Each row is a point. Each copy is the shape, with its points in the same order, turned, moved and blurred by noise. Say if it was mirrored as well.
In the rows, 128 means zero.

Shape (6 x 3):
[[150 145 158]
 [169 152 105]
 [159 120 143]
 [127 140 109]
 [124 145 121]
 [111  63 130]]
Copy 1 (6 x 3):
[[147 107  91]
 [183 152  99]
 [171 104 107]
 [152 147 129]
 [143 142 125]
 [160  83 183]]
Copy 1 is: mirrored
Copy 2 (6 x 3):
[[132 166 172]
 [ 93 127 175]
 [144 141 179]
 [114 132 137]
 [117 141 135]
 [194 107 132]]
Copy 2 is: mirrored
Copy 3 (6 x 3):
[[130 111 152]
 [140 167 154]
 [158 117 151]
 [135 146 109]
 [123 138 116]
 [191 106  87]]
Copy 3 is: only turned

Shape (7 x 4):
[[ 83 142 148 115]
 [166 136  80 108]
 [ 94 142 158 140]
 [150 141 123 116]
 [133  87  82 167]
 [ 95 156 159 148]
 [113 125 162 122]]
Copy 1 (7 x 4):
[[ 77 134 165 119]
 [146 130  78 105]
 [ 90 142 167 149]
 [141 145 124 119]
 [136  81  95 174]
 [ 83 152 164 157]
 [113 132 173 126]]
Copy 1 is: only turned
Copy 2 (7 x 4):
[[119 131 146  88]
 [174 108  70 131]
 [132 128 165 105]
 [164  98 111 118]
 [136 144 102 188]
 [144 137 174 103]
 [122 100 153 112]]
Copy 2 is: only turned
Copy 3 (7 x 4):
[[ 88 141 106 121]
 [162 101 167 105]
 [101 157 106 145]
 [136 128 156 125]
 [173  80 102 151]
 [108 169 104 145]
 [ 94 136 127 152]]
Copy 3 is: only turned

Shape (12 x 8):
[[ 92  90  89 142 178 107 114 138]
 [110 146 154 104 116 112  84 108]
 [ 99 109 142 190 140 128 141 129]
 [168 118 180 109 123 168 126 132]
 [102 102 122 158 151 111 149 172]
 [ 99  83  97 174 162 115 120 129]
 [139 166 153 103 118 104 100 124]
 [169 142 171 104 102 149 117 145]
 [178 151 139 122 141 109 100 120]
 [156 135 132 101  84 114 118 109]
 [100 128 132 154 154 167 184 128]
 [144 128 171  93 126  80 117 100]]
Copy 1 (12 x 8):
[[170 100 105 160 155 106 147 161]
 [105 130 155 127 145 153 133 102]
 [158  68 152 115 156 109  95 155]
 [146 137 133  51 131 165 100 125]
 [164  96 135 107 160  82 135 166]
 [177  78 119 155 139 104 122 163]
 [102 161 156 110 142 133 117 109]
 [122 153 149  54 122 148 108 123]
 [134 173 142 119 125 131  90 125]
 [108 140 130  95 106 123 113  90]
 [136  73 100  82 183 112  86 164]
 [140 152 148 112 150 128 118  68]]
Copy 1 is: mirrored
Copy 2 (12 x 8):
[[147  89 125 132 195 134 137 159]
 [ 88 116 155  98 132 156  83 122]
 [143 141 176 136 150 107 147 158]
 [142 170 144 113 108 159 119  77]
 [132 139 133 148 184  98 150 135]
 [164 103 140 154 177 118 139 171]
 [ 95 142 136  92 136 133  79 113]
 [113 177 134 121 114 154  89  89]
 [137 138 112  91 129 124  77 109]
 [ 91 125 123 137 101 136  81 103]
 [127 156 127 127 130 122 196 149]
 [ 99  97 151  87 127 114  94  78]]
Copy 2 is: mirrored

Shape (12 x 9):
[[119 146  84 119  99 181  99  96 123]
 [151 108 155 114 134 115 151 132 101]
 [154  93 155 124 169 156 139 149 179]
 [136 145 116 123  86 126  92  88 138]
 [135 128 131 143 123 164  75  96 118]
 [125 110 131 155 192 114 167 113 147]
 [125 123  94 154 109 154  76 131 120]
 [140 111 143 148 161 106 116 133 160]
 [101  97 120 123  80 147  93 116 134]
 [133 103 139  83 191 119 128 161 151]
 [111 169 126 163 103 148 110 128 135]
 [189 112 111 132 155  87 190 135 125]]
Copy 1 (12 x 9):
[[167 165  86 111 155 149 117 114  68]
 [116 120 140 119 114 104 143 105 143]
 [125 114 169 116 185 154 187  99 136]
 [147 139 121 132 134 154  82 116  86]
 [151 152 112  95 171 133  99 135 106]
 [121 162 176 157 159 104 173 124 125]
 [168 128 105 119 162 137 121 156  91]
 [119 121 175 139 161 136 145 139 123]
 [138 118  72 139 164 146 115 119 101]
 [ 78 105 171 105 152 121 190 124  97]
 [150 171 114 130 135 177 116 158 113]
 [151 117 189 159  86 101 173  94 131]]
Copy 1 is: mirrored
Copy 2 (12 x 9):
[[122 140  79 157 120 144 119 147  44]
 [ 93 120 145 134 151 136 148 107 137]
 [101 118 124 154  69 115 114  81 153]
 [150 137 109 133 122 129 166 133  61]
 [109 134 113 153 121  88 133 135  59]
 [110 107 131  98 101 110  96 137 163]
 [118 107  85 176 117 105 146 153  73]
 [135 103 130 133  96  93 138 117 145]
 [118 136 124 177  97 139 166 159  76]
 [134  89 157 170 110 135  97  93 154]
 [137 158  74 153 130 102 147 149 107]
 [101  74 110  86 138 152 141  98 164]]
Copy 2 is: only turned
Copy 3 (12 x 9):
[[141  64 147 155  85 145 109 103 129]
 [136 145 144 127 158 105 163 126 123]
 [149 155  85 181 132 102 165 127 172]
 [142 103 167 140 113 161  99 144 145]
 [126 106 153 188 103 150 124 137 115]
 [142 163  62 143 156 132 135 118 113]
 [139  97 143 171  80 113 100 144 110]
 [134 160  98 161 142 120 125 160 140]
 [158 104 171 174 119 110  87 116 139]
 [127 116  81 158 174  82 157 148 160]
 [100 129 139 145  82 135  93 117 133]
 [170 159  96  79 142 111 173 144 119]]
Copy 3 is: only turned
Copy 4 (12 x 9):
[[104 120 142 134  62 164  99  65 109]
 [155 135 103 113 115 150 111 166 117]
 [117 122  90 142 134 145 186 143 129]
 [141  84 166 115  84 153 103  92 118]
 [116  97 153 156  84 137 107 112  97]
 [102 133 107 124 136 107 128 158 181]
 [129 120 133 140  65 112 123  86  91]
 [130 108 121 122 134 100 150 144 135]
 [134 129 170 116  61 140 137 112 101]
 [113 152 109 113 177 128 154 137 102]
 [156 117 139 162  81 128 114  85 148]
 [141 121  59  58 127 125 113 154 153]]
Copy 4 is: mirrored
